Each row of a before or after table is a point. The points were changed in one or more steps. Then noise was added and the rows were shuffled. The steps act on columns, c1 being the first. Write out the steps. A step turns or swaps two columns, mirrors them in a line or flattens them onto one, adds a multiple of one to another, or multiplies or shifts one. Angles are multiples of 10 degrees, from the lower column toward the higher: turns from -170 to 170, lines from 10 to 170 but not 90. Use the fewest steps. Two steps may share a column if one is a turn and the other turns, adds or multiplies; they go together, in the order done. Otherwise the lowest column goes first.
(in the rows, 128 means zero)

Before (10 x 2):
[[130 114]
 [106 141]
 [101 123]
 [159  94]
 [109  86]
 [116 139]
 [132  88]
 [121  58]
 [114 144]
 [114 110]]
After (10 x 2):
[[186  96]
 [104 122]
 [107 138]
 [170  58]
 [141  87]
 [126 109]
 [ 97 142]
 [104 145]
 [140 114]
 [162  87]]
Steps: add -0.7 times c2 to c1

Before:
[[136  87  69 100 163 105]
 [125 101  80 151 166 142]
 [162 150 173 203  67 140]
 [148 139  80 138 140 125]
 [134 135 123 162 146 138]
 [131 166 123 135 126 123]
 [100 129 106 111 121 155]
 [125 123 123 189 137 126]
 [160 150  79 136 108 153]
 [140 109 131  84 200 145]
 [147 146 134 161 109 150]]
After:
[[125 129 116 108  71 125]
 [137 175  61  98 161 129]
 [146 125  69 116 119 136]
 [149 105 125 139  92 117]
 [124 146  70  88 109 101]
 [135 118 116 101  99 123]
 [100 107  95 137 142 107]
 [142 135 118  65 181 102]
 [161 103 160 175  44 130]
 [133  97 115 127 121 152]
 [159  97  68 144 115 120]]
Steps: turn c2 and c6 by 150 degrees; shift c3 by -10; mirror c4 and c5 in the line at 130 degrees

Before, 8 rows:
[[ 94  85 130 129  93 110  75 137  84 149 195]
 [ 88 130 128 115 183 144 121  76 121 146 107]
 [138 146 133  63 148 171  90 122 171 113  94]
 [115 170  99 112 124 147 163 172 159 156 107]
 [134 128 176 116 145 104 164 182 110 205 113]
 [143  79 134 154 126 127 146 144 124 122 109]
 [123 161 143 115 117 104 173 133 159 156 118]
 [185 124 113 131 136 130 115 169 118 114 106]]
After:
[[115 170 111 113 169 146 115 172 117 156 107]
 [134 127 146 117 115 105  70 181 110 206 113]
 [124 161 146 115 152 104  91 133 125 156 117]
 [ 94  84 156 128 109 109 182 136 126 150 195]
 [185 124 114 131 125 130 142 167 121 113 106]
 [143  80 134 154 136 128 111 144 173 120 111]
 [ 88 131  86 116  96 143 112  75 121 145 107]
 [137 146 116  63  92 171 146 123 153 113  94]]
Steps: add -1 times c2 to c9; turn c3 and c5 by 50 degrees; turn c5 and c7 by -140 degrees
